Each point is reached from the start by the listed moves, each made once or not at all, plus a little noise. Is the number of moves made odd or even? Then give how often each move was made.
In the rows, 128 means zero.

Moves:
(1): [ 96 142 133 166]
(2): [196 120 133 115]
(3): [130 115 145 120]
Start: [142 109 103 150]
Points:
[210 101 108 137] -> odd (0, 1, 0)
[113 111 124 181] -> even (1, 0, 1)
[182 101 129 168] -> odd (1, 1, 1)
[143 109 102 151] -> even (0, 0, 0)

Moves:
(1): [135 131 156 151 121 143 124 116 133 161  94 121]
(2): [141 126 134 140 126 146 141 153 153 125 131 140]
(3): [118 148 127 125 136 120 153 115 121 130  54 107]
(4): [135 137 131 156 142  88 121 136 131 156 137 139]
(5): [133 108 142 143 150 136 150 141 127 150 166 156]
(6): [137 137 115 156 106 119 117 104 132 109 123 170]
(7): [134 112 131 121  87  96 152 128 132 130 129 124]
(8): [114 122 165 136 120 159 136 154 126  93 108 122]
(9): [ 83 140 109  97 137 130  98 123 129 144 123 125]
Start: [121 115 121 151 139 130 127 138 119 129 113 107]
Points:
[101 102 149 184 132  82 130 146 129 230 121 132] -> odd (1, 0, 0, 1, 1, 0, 1, 0, 1)
[130 139 124 186 159 105 158 155 138 157  54 108] -> odd (0, 1, 1, 1, 0, 0, 0, 0, 0)
[168  96 163 246 104  88 159 152 161 194 126 188] -> even (1, 1, 0, 1, 1, 1, 1, 0, 0)
[ 99 107 108 184 119  57 126 133 126 182 153 180] -> odd (0, 0, 0, 1, 1, 1, 1, 0, 1)
[126  80 182 195 126  99 171 187 122 148 139 134] -> even (0, 0, 0, 1, 1, 0, 1, 1, 0)
[124 109 207 204 153 197 191 181 141 149  30 112] -> odd (1, 1, 1, 0, 1, 0, 0, 1, 0)
[ 85 136  86 148 127 124  88 109 126 126 105 148] -> even (0, 0, 0, 0, 0, 1, 0, 0, 1)

Moves:
(1): [122 129 133 131 126 148 151 124 120 125 119 129 128 123 111 127 105 135
 131 131 117 118 136]
(2): [109 127 143 126 131 143 122 137 125 125 117 129 128 141 137 114 140 144
 144 127 131 134 121]
(3): [113 103 132 136 125 130 135 137 122 134 143 155 131 139 112 140 107 130
 112 113 119 132 129]
(4): [107 119 125 114 137 114 123 136 115 119 134 131 137 138 134 146 122 146
 117 126 119 136 126]
(5): [139 146 129 139 123 112 129 137 127 128 124 126 131 128 123 106 129 137
 129 135 135 103 136]
(6): [132 106 141 149  91  89 155 121 109 123 118 118 131 122 103 141 139 107
 119 127 133 114 120]
(7): [132 131 125 128 128 133 131 120 143 117 124 157 119 109 130 137 117 129
 131 121 119 129 131]
(8): [100 121 143 132 140 117 133 117 120 134 140 139 122 121 150 138 121 132
 131 120 124 137 126]
(9): [133 143 136 113 135 114 131 142 115 144 130 131 122 147 122 114 120 133
 155 149 143 137 131]
(10): [121 134 146 120 130 134 131 139 132 121 130 127 121 130 145 118 136 137
 135 136 137 150 142]
(11): [158 131 122 139 136 113 156 135 139 139 129  93 133 140 109 108 154 130
 124 140 133 115 101]
(12): [123 115 101  97 139 134 132 125  98 110 107 135  95 144 142 136 130 126
 117 136 124 115 120]
(13): [129 110 132 134 123 142 128 141 118 131 116 126 139 125 119 139 140 137
 129 102 137 112 134]
(14): [138 123 143 142 123 131 128 125 138 125 119 125 118 120 122 133 114 128
 130 126 124 121 130]
(15): [141 122 141 138 109 113 142 111 135 135 140 137 148 125 124 125 117 119
 128 132 109 116 143]
(16): [136 134 107 120 131 138 123 119 134 126 112 128  90 119 129 129 146 128
 127 121 107 124 131]
(17): [113 142 113  99 134 113 130 138 110 131 105 135 120 163 134 120 116 136
 151 120 140 138 133]
(18): [116 134 130 110 127 120 120 147 136 143 120 124 129 131 152 104 128 126
 138 151 122 126 130]
(19): [124 106 140 141 142 125 130 132 140 122 132 119 142 125 127 109 135 129
 137 143 122 144 137]
(20): [127 128 102 143 132 146 124 133 132 128 136 123 128 131 129 145 136 135
 134 122 133 127 127]
Start: [115 123 119 121 108 134 129 138 125 145  96 134 151 111 139 154 124 120
 151 141 129 126 136]
Points:
[ 30 101 144 123 139 138 136 199  97 147  49 131 165 150 167 126 102 196
 212 138 127 110 161] -> odd (1, 1, 0, 1, 1, 0, 0, 1, 0, 0, 0, 0, 1, 1, 0, 0, 1, 1, 1, 1)
[ 68  94  97  59 141 143 137 184  70 128  46 148 111 191 172 141 154 179
 217 148 124 151 173] -> odd (0, 1, 0, 1, 0, 0, 0, 0, 1, 1, 0, 1, 1, 0, 1, 1, 1, 0, 1, 1)
[ 62  97  98  86 116 150 118 201 109 151  61 158 113 155 162 176 115 168
 171 106 119 137 165] -> odd (0, 0, 1, 1, 0, 0, 0, 0, 0, 1, 0, 0, 1, 1, 0, 1, 1, 1, 0, 1)
[ 32  80 107 112 155 172 155 157  97  96  77 199  86 123 171 163 111 191
 160 135  81 137 162] -> even (1, 1, 1, 1, 1, 0, 1, 1, 0, 1, 0, 1, 0, 0, 0, 1, 0, 0, 1, 1)
[ 68  77 126  99 118  92 171 230  88 164  55 112 136 198 125 116 177 174
 207 152 143 149 134] -> odd (0, 1, 1, 1, 0, 1, 0, 0, 1, 1, 1, 0, 1, 0, 0, 1, 1, 1, 1, 1)
[ 85 101 171 176  90 108 180 153 141 129  79 142 138  69 151 130 102 135
 184 171 118 114 170] -> even (1, 0, 0, 0, 1, 1, 1, 1, 0, 1, 0, 0, 0, 1, 0, 0, 0, 1, 1, 1)
[ 83  99 174 123 112 110 186 148  71 119  36 131  69 124 144 110 132 145
 197 183 118 112 159] -> odd (1, 1, 0, 0, 1, 1, 0, 1, 1, 1, 0, 1, 0, 1, 0, 1, 0, 0, 1, 0)
[ 74 116  75  52  92  84 153 158  69 139  31 177  89 172 166 156 127 140
 205 165 102 113 140] -> odd (0, 1, 0, 1, 0, 1, 1, 0, 1, 0, 0, 1, 0, 0, 1, 1, 1, 1, 0, 1)
[146 150 103  74 130 135 187 182  76 144   7 110  69 171 114 102 135 167
 199 156 148  78 149] -> even (1, 0, 0, 0, 1, 0, 0, 0, 1, 1, 1, 1, 1, 1, 0, 1, 1, 0, 0, 0)

Moves:
(1): [114 114 163 105 170 133 111 143 130 126 133 125  85 133 105  93 135 149
 132 117 127 128 110 145 167]
(2): [126 136 100 132 163 156 131 129 112 138 123 132 116  99 124  93 169 120
 143 126 100 120 124 125 130]
(3): [115 144 108 127  83 139 129 132 148 153 142  98 121 111 131 127 121 111
 138 106  97 129 156 154 127]
(4): [127 154 116 134 103 116 125 134 131  90 152 114 103 114 123 129 115 122
 144 165 149 145  98 139 139]
(5): [127 116 110 139  92  97 134  99 122 133 138 127 127 139 146 122 164 136
 126  88 118 147 141 140 124]
(6): [127 109 131 125 148 149 138 128 114 113 146 144 121 132 124 145 141 132
 122 128 117  97 144 121 142]
(7): [132 120 126 122 136 107 123 112 126 129 118 123 137 111 133 133 141 120
 133 122 130 118 136  95 139]
(8): [119 123 159 121 113 108  94 101 126 160 140 154 116 147 138 105 120 124
 111 111 136 157 103 131 110]
(9): [111 154 124 141 103 129 134 127 153 135 112 138 108 124 133 115 118 108
 140 151 145 118 121 116 149]
(10): [117 125 129 122 111 129 102 121 118 134 135 113 137 113 125 135 150 126
 123 119 135 128 133 131 123]
(11): [120 143 102 146 130 133 143 138 103 152 130 123 141 125 115 140 131 110
 163 119 134 137 156 127 134]
(12): [146 136 119 130 118 143 121 121 122 122 137 134 135 137 140 117 125 130
 135 140 136 138 132 126 137]
(13): [121 162 137 112 115 144 139 136 152 122 149 145 147 141 114 102 132 106
 140 149 135 129 112 156 139]
(14): [138 142 156 127 125 138 119 130 108 114 127 133 130 128 130 146 125 130
 130 133 120 129 129 120 138]
(15): [ 95 115 139 140 109 139 123 132 108 129 112 127 122 135 119 125 103 116
 135 129 109 118 159 103 140]
(16): [119 113 133 133 141 155 148 110 131 123 120 145 133 131 118 127 127 143
 136 134 145 139 101 133 140]
(17): [128 133 126 120 132 136 126 128 119 112 128 144 123 109 125 124 118 131
 154 141 148 133 135 125 119]
(18): [109 114 120 114 134 137 144 118 119 126 116 121 117 115 119 133 119 132
 107 118 119 127 133 120 127]
(19): [112 127 145 112 137 120 148 133 126 130 144 124 114 131 143 147 159 155
 126 130 114 109 114 119 126]
(20): [104 120 115 109 143 118 122 122 139 132 118 109 119 139 140 126 153 110
 138 133 122 122 125 117 121]
(21): [133 126 133 109 147 139 135 118 128 137 152 104 128 119 126 106 148 119
 129 123 136 122 111 160 120]
(22): [116 121 134 148 151 130 116 106 151  85 118 114 152 147  88 148 126 162
 120 116 177  99 130 100 109]
(23): [123 120 139 128 152 132 143 131 132 138 125 123 108 127  77 118 147 121
 124 159 125 147 120 140 146]
(24): [119 124 140 117 128 117 128 113 135 117 137 131 130 136 131 116 127 139
 116 139 115 129 133 151 131]
Start: [125 141 136 152 111 133 115 121 178 163 145 127 140 125 114 133 116 126
 139 101 117  87 136 125 118]
Points:
[ 26 167 154 146  84 125  95  60 166 106 160 143 151 124  41 111  64 107
 185 131 190  95 151  93 119] -> even (0, 0, 0, 1, 0, 0, 1, 1, 0, 0, 1, 0, 1, 0, 1, 0, 1, 1, 0, 0, 0, 1, 0, 1)
[102 165 168 113 116 129 117  38 139 143 230 159  44  88 115  55 236 122
 182 167 114 107  91 144 176] -> even (0, 1, 0, 1, 1, 1, 1, 1, 1, 0, 0, 1, 0, 1, 0, 0, 1, 0, 1, 0, 1, 0, 1, 1)
[ 51 170 128 104 174 197 122  78 173 130 220  92 117 123  43  59 242 121
 226  48 100  44 172 202 151] -> odd (1, 1, 1, 0, 1, 1, 0, 0, 0, 0, 1, 0, 1, 1, 0, 0, 1, 0, 0, 1, 1, 1, 0, 1)
[ 11 152 191 111 130 195 155 117 147 132 201 117  78 129  10  78 148 140
 184 182 125 126 102 178 227] -> even (1, 0, 0, 1, 0, 0, 0, 0, 0, 1, 1, 1, 1, 0, 1, 1, 0, 1, 1, 0, 0, 0, 1, 1)
[ 49  87 130 188 123 187 125  24 135 113 162 154  85 141  18  84 157 162
 133  98 140 115 115  98 155] -> odd (0, 1, 0, 1, 1, 1, 0, 1, 0, 0, 0, 1, 0, 0, 1, 1, 0, 1, 0, 0, 0, 1, 1, 0)
[ 49 127 151 135  75 143 148  62 200 144 212  81 158 132  86 136 200 136
 154  44  97   7 185 124 130] -> odd (0, 0, 1, 0, 1, 1, 1, 0, 0, 0, 0, 0, 1, 0, 1, 0, 0, 0, 1, 0, 1, 1, 0, 0)
[ 40 105  97 118 135 212 125  59 112 184 180  98  93 101  99  91 236 135
 180  33  41  97 187 173 194] -> odd (1, 1, 1, 0, 1, 1, 0, 0, 0, 1, 1, 1, 0, 1, 0, 1, 0, 1, 0, 1, 0, 0, 0, 1)
[ 30  87 146  64 216 190 186  77 167 197 199  67  65 111  50  99 223 134
 173 104  66  66 147 168 213] -> odd (1, 0, 1, 0, 0, 1, 1, 0, 0, 0, 1, 1, 0, 0, 0, 1, 0, 1, 1, 1, 1, 0, 1, 1)
